Rows are points. The points of each table are mixes of a few directions, plus a little noise. Count the directions of each table, and those that both share. Where both have some left over, give the other angles between the two spaces (their principal angles), to ten degrees, smallest first.
In the rows, zero is written as 128.

First (4 x 2)
[[129 135]
 [137 196]
 [120  66]
 [126 115]]
Second (4 x 2)
[[132 160]
 [119  54]
 [127 123]
 [134 175]]
Directions: first 1, second 1, shared 1

First (5 x 4)
[[104 124 143 117]
 [ 96 122 148 113]
 [142 131 119 134]
 [224 145  69 169]
 [ 75 119 161 105]]
Second (8 x 4)
[[119 126 103 146]
 [154 134 201  76]
 [109 124  74 167]
 [134 129 145 116]
 [147 132 181  90]
 [120 126 107 143]
 [ 98 121  43 189]
 [143 131 170  98]]
Directions: first 1, second 1, shared 0; angles 70

First (6 x 6)
[[113 125 132 100 146 116]
 [110 130 115 120 141  90]
 [ 99 124 130  81 162  95]
 [151 127 140 147 108 170]
 [114 139  86 166 123  58]
 [181 123 166 155  87 239]]
Second (7 x 6)
[[192 161 166 139  98 183]
 [166 146 150 134 110 159]
 [ 29  78  70 111 175  44]
 [128 127 128 128 129 128]
 [125 127 127 127 129 126]
 [ 92 110 107 121 145  98]
 [163 146 149 134 111 158]]
Directions: first 2, second 1, shared 0; angles 30

First (8 x 8)
[[ 78  86 131 108 107 145 187 151]
 [119 112 131 119 109 113 148 125]
 [211 177 127 150 129  61  49  76]
 [ 97 103 129 116 117 140 164 142]
 [178 172 125 149 153 118  66 109]
 [107 142 124 136 174 200 121 161]
 [125 143 125 136 160 170 112 145]
 [110  88 133 108  74  78 176 115]]
Second (9 x 8)
[[134  81 141 137 114  91 146  95]
 [147 215 133  67 166 134  69 136]
 [108 155 110  83  71  98 146 167]
 [152 143 141 130 114  97 142  67]
 [121  34 151 119 174 108  91 145]
 [113 148 118 102 163 163  87 191]
 [123 127 115 183 114 164 165 121]
 [128 153 121 125 119 135 132 131]
 [127  98 122 206 118 162 174  99]]
Directions: first 2, second 4, shared 1; angles 40

First (10 x 9)
[[160  87 100  99 149 117 152 141 145]
 [ 56 143 132 106 119 105 162  98 166]
 [140 102 132  81 140 118 159 152 138]
 [112 146 170 165 141 103 118  88 140]
 [168 167 174 143 111 166  75 164  66]
 [195 118  61 159 171  95 107  63 167]
 [186 159 170 129 142 129  91 130 102]
 [ 81 107 164 161  83 183 124 201  70]
 [ 87 131 110 137 119 123 140 108 147]
 [ 95 119  68 101 107 142 150 135 142]]
Second (10 x 9)
[[148 124 145 142 131  71 150 139  66]
 [146 123 144 140 132  76 148 136  68]
 [120 146 114 132 121 156 114 148 195]
 [129 144 123 138 122 128 125 152 163]
 [133  95 145 113 140 104 142  85  34]
 [155 141 144 158 126  55 153 170  89]
 [ 88 104 106  80 134 235  93  58 173]
 [127 137 124 132 124 134 124 140 153]
 [ 93 122 103  96 127 225  93  89 205]
 [141 145 132 149 123  97 137 163 135]]
Directions: first 5, second 2, shared 0; angles 60, 90

First (8 x 11)
[[ 40  97  71 124  62 139 146  89 159 190 202]
 [ 90 131  76 153  57 137 154  76 173 127 186]
 [174 143 156 122 166 112 125 173 110  87  97]
 [139 119 143  87 167  93 138 228 103 108 131]
 [177 141 164 120 175 114 119 173 103  93  87]
 [151 132 154 132 154 137 109 118 112 131  91]
 [114 125 120 139 112 143 123  89 136 148 131]
 [140 135 141 148 131 149 110  79 127 138 100]]
Second (8 x 11)
[[119 153  84 188  50 158 143  16 183 110 158]
 [159 157 119 164 104 136 137  87 152  83 124]
 [ 85  90 135  85 153 121 118 172 101 190 136]
 [143 145 119 152 109 134 133  98 144 104 128]
 [146 124 153 104 168 112 122 183 103 121 107]
 [ 96  90 146  76 169 115 116 194  91 182 125]
 [ 86 104 115 115 116 135 125 119 127 175 148]
 [193 159 152 140 154 115 130 156 123  60  94]]
Directions: first 3, second 2, shared 2

First (8 x 12)
[[192 143 139  89  91 183 120 112 130  85 153 195]
 [109  80 102 183 173  99 141 134 133 169  95 120]
 [184 161 174  71 102 149  78 132  71  59 145 182]
 [ 62 121  76 187 171  95 113 131 118 166 116 115]
 [139 128 136 128  69 107 151 124 122 139 148 104]
 [114 105 145 147 126 190  85 120 153 120  85 127]
 [ 93 146  94 139 136 118 142 123 143 148 144 114]
 [130 140 158  80 155  84 196 146 155 139 136  66]]
Second (10 x 12)
[[ 82 116 102 142 138 107  88 181 167  86 143 127]
 [116 102 148 111 114 123 124 143 129 128 137 143]
 [143  94 183  87  97 136 152 113 103 165 135 156]
 [148 147 137 135 107 146 164 101  70  82  63 105]
 [111  90 153 101 119 117 112 152 152 159 170 159]
 [ 58  92 111 134 126  98  74 210 174  65 148 137]
 [189 137 167 101 121 152 175  58  92 213 133 141]
 [134 189  59 183 170 130 118 117 142  97 106  84]
 [120 117 138 122 115 127 130 137 118 107 117 130]
 [179 196  82 163 175 144 144  67 132 179 129  98]]
Directions: first 6, second 3, shared 0; angles 40, 60, 90

First (10 x 14)
[[144 116 116 142 133 134 122 120 136 143 127 141 143 137]
 [132 125 126 132 129 130 126 126 130 131 128 131 131 131]
 [153 109 108 154 137 139 119 116 142 152 128 150 151 144]
 [ 11 215 223   7  85  77 171 187  62  15 129  29  18  53]
 [163 102 100 164 141 143 115 111 147 162 128 158 160 151]
 [ 76 168 170  73 109 105 147 154  99  78 128  83  79  95]
 [170  96  94 171 143 147 112 107 151 170 128 164 168 155]
 [135 124 123 136 130 131 126 124 132 134 129 133 135 133]
 [153 110 108 153 137 138 119 115 142 151 127 148 151 143]
 [145 116 114 146 134 135 122 120 138 144 128 142 144 138]]
Second (8 x 14)
[[126 123 132  93 125 131 188 132 152 150 122 171 133 146]
 [151 175 107 112 182 132  93 122 102  63 173 106 164 203]
 [139 111 122 110 122 155 117 116 171  77 136 121 138 143]
 [ 97 142 116 131 134 197 165 146 122 144 146 196 101 122]
 [144 100 127  75 114  98 182 124 188 146 102 146 140 126]
 [105 137 112 159 147 152 101 120 173 140  63 103  98  90]
 [156  97 144 143  82  36 102 146  38 164 179 103 131  66]
 [106 138 163 201 119 125  76 119  77 140 102  78 119 129]]
Directions: first 1, second 6, shared 0; angles 80

First (11 x 18)
[[ 97 134 112  99 133  80 101 139 116 149 149  86 125 150  99 183  76 113]
 [ 99 156 129 141 137 106 126 121 118 128 182 187 143 114 162 145 149  95]
 [135 114 120 185 118 149 157 124 111  99 109  90 126 126 105 124 150 129]
 [133 114 103 147 116 123 111 143 105 147 116  98 106 166 119 116 112 142]
 [141 124 120 146 131 125 143 128 127 145 102 147 129 127 124 109 155 135]
 [133 114 131 127 129 132 144 124 134 113 102  80 131 121  91 146 117 133]
 [134 111 115 140 115 139 121 138 115 124 110  78 111 151 108 123 108 141]
 [138 141 182  77 139 168 142 107 180  84 145 171 153  69 159 122 140 125]
 [143 153 156 102 149 131 145 110 168 148 129 249 156  82 183  92 186 123]
 [113 133 129  96 125 122  93 139 125 133 160 120 118 146 142 141  87 126]
 [143 112 108 150 117 135 124 139 110 141 105 105 109 155 120 105 127 146]]
Second (11 x 18)
[[134 131  90  88 141 148  90  99 110 159  88 118 139 187 111 101 142 147]
 [126 120 173 107 143 105 161 129 162  94 145 120 145  57 116 162 106 113]
 [122 135 136 142 106 134 128 150 137 122 144 123 109 130 139 145 111 124]
 [155 120 123 148 106 196 133 122 130 104  89 105 117 152 126  92 152 154]
 [133 113 114 121 162  86 124 113 104 154 130 156 146 119 131  98 143 128]
 [107 142 139 139 125 101 138 141 135 125 159 137 128 108 130 168 116 104]
 [137 125 123 126 132 149 131 112 127 121 106 121 137 135 118 113 146 136]
 [117 120 160 123 136  65 137 160 139 133 181 148 119  77 148 152  84 110]
 [150 110  98 121 141 139 104 113 100 156  97 136 129 165 132  66 149 156]
 [107 137 162 116 117  91 134 161 155 120 176 127 115  91 137 182  77 106]
 [122 155  91 176  99 192 127 110 110 120  96 117 125 189 117 128 183 129]]
Directions: first 5, second 5, shared 3; angles 50, 70

First (9 x 20)
[[115 118 132 139 132 114 127 141 131 117 125 147 119 136 129 140 129 141
  117 148]
 [162 156 116  99 117 165 130  91 122 157 135  79 151 107 126  95 125  92
  156  75]
 [139 137 124 119 124 140 129 117 126 137 130 112 135 121 127 117 127 116
  137 111]
 [179 170 110  85 112 184 131  73 118 171 139  55 162  96 124  78 124  74
  171  49]
 [ 92  98 141 158 139  88 125 167 135  98 120 181 104 151 130 163 131 166
   98 185]
 [171 163 113  91 115 176 131  81 119 164 137  66 157 100 125  85 125  82
  164  60]
 [ 86  93 143 164 141  82 125 174 136  93 118 189 100 155 131 169 131 173
   93 194]
 [149 145 121 110 122 151 129 105 124 146 133  97 142 115 127 107 126 105
  146  95]
 [ 59  72 152 187 149  52 123 203 141  70 113 228  82 172 133 195 134 201
   70 236]]
Second (11 x 20)
[[216 152  52  73 179 118 146 116 125 199 128 124 144  59 136 127  83 105
  132 141]
 [200 120  91  82 139 154 156 110 138 152  97 119 165  86 152 111 114  80
  130 108]
 [ 44 122 188 150  77 114 101 138 128  77 149 104 105 185 123 125 178 145
  130 119]
 [233 112  75 109 170 178 173 110 139 162  72 162 177  69 147 119  81  86
  123 116]
 [ 53 136 170 131  86  96  97 138 125  98 164  92  98 173 122 128 172 145
  133 127]
 [ 57 124 178 139  81 114 105 135 128  85 148 100 109 175 126 124 174 138
  131 118]
 [199 139  71  98 171 131 147 119 127 177 117 138 145  77 134 128  88 112
  128 137]
 [ 39 141 173 165 104  89  90 148 116 101 173 118  83 180 104 143 156 177
  129 147]
 [190 132  85  96 155 138 148 117 131 163 113 131 149  86 139 123 102 103
  128 127]
 [ 61 126 172 177 111 116 107 143 121  94 146 141 101 173 108 140 145 168
  125 140]
 [116 105 154 188 133 160 137 134 129  99 101 179 133 148 117 137 117 149
  119 131]]
Directions: first 1, second 3, shared 0; angles 40

First (10 x 24)
[[126 122 144 155 135 160 157 112 150 117  99 149 119 104 142 102 115 157
  131 153 167 116  64 130]
 [160 111 169  92 142  61 160 189  80  97 103  51  71 181 134 177 121 164
  133 165  37 118 128 144]
 [113 125 147 171 139 131 162 145 109 125 117 108  89 139 137 119  91 144
  119 156 120 108  74 116]
 [ 67 120 124 207 173 163 192 114  89 113 167 115 110 186 120  69  60  84
   93 116 185  99  86 113]
 [140 141 135 128 106  92 104 171 110 153 122  97  97 119 133 167 127 146
  133 148  55 127 134 112]
 [157 149 111  96  78 137  56 112 185 167 108 179 165  44 134 152 181 151
  154 127 122 153 151 123]
 [158 113 133  65 136 113 129 115 140  97 117 129 152 142 123 141 163 133
  140 118 133 143 166 161]
 [132 119 128  98 142  92 134 149  92 112 150  87 122 181 115 148 129 105
  122 112  93 131 177 139]
 [138 131 122 111 117 127 108 122 142 134 125 140 142 113 127 136 147 130
  134 122 126 137 144 131]
 [ 89 149  69 159 111 207  78  47 184 167 173 225 212  72 114  70 146  69
  120  67 242 146 156 112]]
Second (10 x 24)
[[139 134 106 127  92 126 102 170  61 158  63 192 137 113 195  87 121 138
   11  96 103 181 116 185]
 [123 133 151 125 164 118 127 118 128 127 162  95 142 131 134 118 158 143
  130 151 158 139 155 122]
 [142  99 126 123  82 148  86 152  74 163  66 184 105 102 167  98 127 114
   45  95  92 151 102 144]
 [141  83 163 125 126 143 106 126 140 133 121 119 132 107 139 136 126  96
  143 119 115 126 115  57]
 [113 199 154 176  61  55 136  91 196 147 150 154 215 212  91 104  63 192
  154 179  99 117 148 182]
 [109 139  83 122 113 151 145 105 126 119 136 137  37 138  47 145 139 134
  170 127 128  69 112 181]
 [129 163 104 124 167 108 157 157 113 109 135 115 172 129 174 127 130 144
   97 128 157 170 151 153]
 [130 109 119 109 187 149 153 136 135  94 152  80 113 101 130 164 150  99
  169 120 160 123 132  79]
 [127 110  84 110 162 161 173 131 154  79 140  95  79 107  87 192 123  84
  213 106 142  86 106  85]
 [127 111 189 138 123 117  97  96 152 149 155 110 145 140 115 111 141 137
  146 158 126 120 143  92]]
Directions: first 4, second 5, shared 0; angles 60, 80, 90, 90
